Rows are points. Before rounding, the points of a table are all equally far from one centre. They may lie mostly on one side of it. Write the centre, to within rounding.

Points (9 x 3):
[[ 20  38 -17]
 [-70  -4  32]
 [-22 -26  23]
 [  8 -14  20]
 [-15 -22  34]
 [ 22  25  40]
 [-25  83  32]
 [-51  23  65]
 [-33  64  58]]
Centre: [-28  30  13]

Points (13 x 6):
[[ 63  44 -40  43  -6   7]
 [ 65  -4 -32  -8  36  24]
 [ 46 -14 -26  48   9 -54]
 [ 45  12 -34  43 -34 -30]
 [ 65  11 -42  46   7 -41]
 [ 36  21 -55  46  29 -56]
 [ 48 -24 -22  42  48 -33]
 [  4   5 -68  29   9 -50]
 [ -1  22 -15  76  -6 -20]
 [ 20  52 -18  72  13 -36]
 [ 54  33  -9  42  -7 -60]
 [ 48  11 -23  23   4 -75]
 [ 61   0 -66  22   8 -10]]
Centre: [ 19  21 -13  12  18 -13]

Points (14 x 9):
[[-31 -29  35  -4  -1  14   6  55 -11]
 [-19 -11  52  49   4  19  93   7 -25]
 [-11 -34  41  37  27 -21  38  55  29]
 [ 18 -17  84  38   9 -11  51  43  10]
 [  4   0  78  63  19 -11  38  38  -7]
 [ 17  -2  67  40 -47  17  63  35  26]
 [ 37 -19  51  17 -15 -11  82  46 -31]
 [ 48 -18  68  28  -6   9  64   9  20]
 [ 44 -31  30  25 -12 -38  72  32  19]
 [  3 -30  45  43  17  16  73  47  30]
 [ 37 -12  43  48  36  -9  59 -18  25]
 [ 24 -21  66   9  29 -23  60  49  32]
 [  7  11  69  58   2  27  76  32  35]
 [-43 -32  41 -16 -36  -6  67  18   6]]
Centre: [-1 30 19  8  1 -6 47 18  4]

Points (19 x 12):
[[ 33   8 -20 -26 -18  52 -78  36  38 -27 -17  31]
 [  7  -6 -35 -14  34  46  -6  48  45 -15 -32 -23]
 [  2  28 -28 -29  26  40 -40  30  41 -44 -39 -27]
 [ 59  -1 -14   6  27  52  -9   3  52 -27   7   1]
 [ 11  29 -49 -11 -23  72 -21  61  37 -37  19 -21]
 [ 14  17   8 -29  14  95 -32  35  30 -20 -22  25]
 [-16   9 -18 -37  13  47 -25  53  15 -57 -18 -22]
 [ 40  -1  -5 -19  42  19  -9  11  57 -35 -12   6]
 [ 14  41  17 -62  22  63 -18  37  46 -31   7   9]
 [-23  38  -3 -28  27  50  10  47  40 -30 -27 -12]
 [ 15  -5 -22  -5  34  52  -4  21  17 -38 -37  -1]
 [ 30  46  12 -24  33  68 -26  55  50 -12 -13   2]
 [ 21  12 -25  -8  47  39 -20  28  68 -17 -22 -16]
 [ -2   0  -7 -60  16  44 -57   9  29   4 -43   6]
 [ 24  23   8 -59  35  44 -34  29  36 -37 -24  -2]
 [-22  25 -18 -13   2  54 -13  67  39 -11 -41 -43]
 [ 18  26 -13 -15  35  47 -16  40  61 -19   5  40]
 [ 10  18 -40  -6  25  49 -32  56  40 -15 -29  24]
 [  0   1  -9  18  33  72 -48  24  26 -12 -34  -8]]
Centre: [  7  14   3 -12 -20  32 -23  21  31  -3   3  -9]

Points (24 x 18):
[[ 56  38 -19 -25 -18 -12  37  -8  12  17  -7 -26  12  40 -17  50  16 -18]
 [  4 -14 -36 -44  -5 -15  -1  46 -23  39  -7 -33 -28  43 -16  44 -23 -12]
 [  6  -4 -30 -13   3  -9  25 -20  -8  37 -16  -3 -42   9  -2  73 -15 -22]
 [ 38  -9 -14  17   2  21   8 -11   2  20 -29 -43   5  46 -14  63 -33 -31]
 [ 17   8 -17   5  18  -7  12 -20   2   6 -39 -13  -2  -8 -15  83 -19 -41]
 [ 31  22 -11 -15 -10 -19  42 -13  10  43  18  18 -21 -23  -5  59 -26 -26]
 [ 49  13 -13 -39  15 -27  43  -7   5  37 -27  -6   9   3  16  68 -28 -13]
 [ 33  11 -49 -47   4   1  23 -17 -11  43 -28 -29 -20 -15   8  47 -24   5]
 [ 29 -16 -41 -65 -17  10  34  -9   5  -1 -15  -7 -22  26 -28  71 -30  -1]
 [ 22 -16 -28 -20  15 -16  22 -34  -9  31   1 -22 -20  30 -46  59 -33 -30]
 [ 38   4 -21  -9   4  13  24 -61  -8  16 -14 -17 -20  44 -16  60 -23 -12]
 [ 41  18 -29 -12   2 -10  33 -15  21  30 -42  10 -11   7 -35  29 -52 -41]
 [ 22  15 -24 -64  -8   7  24 -16   1  13 -43 -33  18  56  -5  54 -29 -43]
 [ 31   0 -18 -35 -22 -27  21   2 -18  38   1   6 -50  15  35  33 -22 -20]
 [ 40  -4 -13 -29  15   5  24  -3   1   8  -3 -36 -16   7 -18  77 -27 -53]
 [ 22  -6   9 -43  -7   8  26  -6  20  14 -27  33 -11  23 -10  87 -22 -22]
 [ 26 -13 -21 -23 -11   7  -5 -30  20  -3 -54   3 -13  17  -5  75 -51 -36]
 [ 36  -8 -31 -20   9   3  19 -12  27  -8 -52 -23  10  50 -13  65 -37 -26]
 [ 49   1 -28 -12  23  -1   9   6   9  51 -10  -5  14  37   8  52   3 -42]
 [ 14  24  -4   5  -3  -4   4   5   0   9 -20 -13  -9  29  13  95 -10 -47]
 [ -4  18  -8 -38 -18  38  29 -34   0 -24 -13  -3  17  70  -9  75 -38  12]
 [ 22 -14 -16  -5 -10  -8   4 -30  25  -2 -30  -1 -24   9 -17  69 -13 -51]
 [ 37  14 -25 -16  26 -22  29  -9   9  57 -38 -17  13  21 -18  40 -13 -24]
 [ 44  21 -42 -22  -3 -25  -4  18  -5  25  10  22 -24  15 -14  76   6  -3]]
Centre: [  5  15 -10 -25  -5   0  -9  -1   5  -1   7  -3  15  15  -3  21 -35  -1]

Points (27 x 24):
[[-34  -4  80  22  14 -28   6 -34   7 -19  -7 -12  45  48  29  -5 -28  42
    0 -18 -51  -3  32 -24]
 [-15  37  73 -23   1   8  12   9  19  10  20 -18  85  35  36  26 -14  33
  -21 -72 -33 -44  -4  39]
 [  7  37  88  -7  37   2  18  10   5 -10  13   7  63  33  36  19   5  33
   -3 -62 -55 -47  -1   5]
 [ -8   9  62   8   4 -11  17 -13  -7   1   8 -14  64  43  47 -19  -9  78
    5 -17 -40 -21  12  38]
 [-11  -9   6 -21  31  -6  76 -17   0  24   0  -2  65  65  30 -27 -10  16
   -1 -28 -44 -27 -10 -22]
 [ 28 -13  43 -18  14 -46  -4  -1  15 -23 -23 -16  48  35  25  10 -28  67
  -21 -29 -63 -26 -13   1]
 [-25   1  65 -11  16   0  37 -27   6  16 -10  -2  63  58  45  -3  41   7
  -22 -24 -47 -15 -19  13]
 [-21 -28  58  25  25  -5  31  -5  20 -42  15 -13  43  15  30  30 -13  56
  -36 -19 -57 -17   8  23]
 [ 17  23  39 -17  33 -29  47 -26   4 -30  12  25  54  44  46  -2 -22  39
   -3 -16 -45 -22  19  27]
 [ 14  29  37   4   4  11  41 -42  -9   3 -20  19  70  25  62 -18 -44  53
  -13 -34 -46 -25  23  24]
 [-18  15  74  27  23 -48  51 -16  -1  -7  12   0  48  16  31  13  23  25
  -34 -27 -55 -37   9   8]
 [-22  36  54  29  27 -30  24 -18 -37  -6 -15 -13  26  26  32 -31 -24  54
  -18 -26 -48 -33   9  37]
 [  2   3  75  -8 -29 -15  13 -18  -5  -9  12  20  68  34  49 -18  27  26
  -19 -62 -63   2   2  10]
 [ 12  13  34 -24  47  -2  20   4 -15  -1   1 -21  69  32  47 -18 -23  40
  -38 -71 -76 -29  13  -1]
 [  2  19  50  -9  33 -11  24 -18 -34 -17   8  -2  87  44  23 -13   0  23
   -7 -29 -16 -31  32  32]
 [ -3  43  20  31   9 -17  20   9  15  24 -18 -19  52  54  41  41 -40  65
  -10  -6 -47 -47  -5 -27]
 [ 12 -20  58  14 -11 -26  42  -7  22  -2 -47   2  51   9  27  35   1  41
  -10 -35 -52  20 -18  26]
 [ -5  10  33  23  42  -4   2 -15  15  10 -27  20  64  37  43 -30  -4  10
  -30 -58 -95  19 -28 -20]
 [ 10  26  34  24   6 -18  70 -43   3  25  14  12  52  13  71   0   1  36
  -38 -18 -50 -13  15   8]
 [-15   7  52  29  24 -46   7 -11  33  -7 -18  37  91  39   2  -3   8  49
  -13 -56 -10 -21 -18  -5]
 [ 12 -13  58 -14  29 -28  23 -45  37 -25  13  -3  61  30  52  -3 -40  23
   -3 -81 -41  -1  27   4]
 [ -7 -18  65  -6  -2 -48 -13 -30 -16  -7 -46 -11  74  34  41 -26   3   8
   10 -27   0  -7   6  -2]
 [-10  33  59 -13  38  12  39 -14  -5 -18   8  24  64  53   1   2  -9  38
   -8 -29 -28 -38   5  27]
 [  5 -17  41  16  41  -2  11 -24   6 -15  -2 -15  40  40   4   6   7  63
  -36 -37 -61 -26 -19  32]
 [-47  14  55 -12  32   6  18 -52   7 -36 -14 -17  42  -9  29   8 -20  13
    8 -55 -67  -8  47  30]
 [-42   9  31   2  27 -23  42 -43 -14 -18   3  -1  67  45  13   9  13  43
   17 -80 -37  31   1 -14]
 [  6   1  49  24  32 -11  38  -7  14  -9   6  55  73  28  46   5   0  49
  -17 -60 -50 -21  10   1]]
Centre: [-14  24   6  11  -1  -1   6  -3  19  -9   2 -15  38  -2  31  -5 -12   6
  -1 -42 -20 -13 -13  -9]
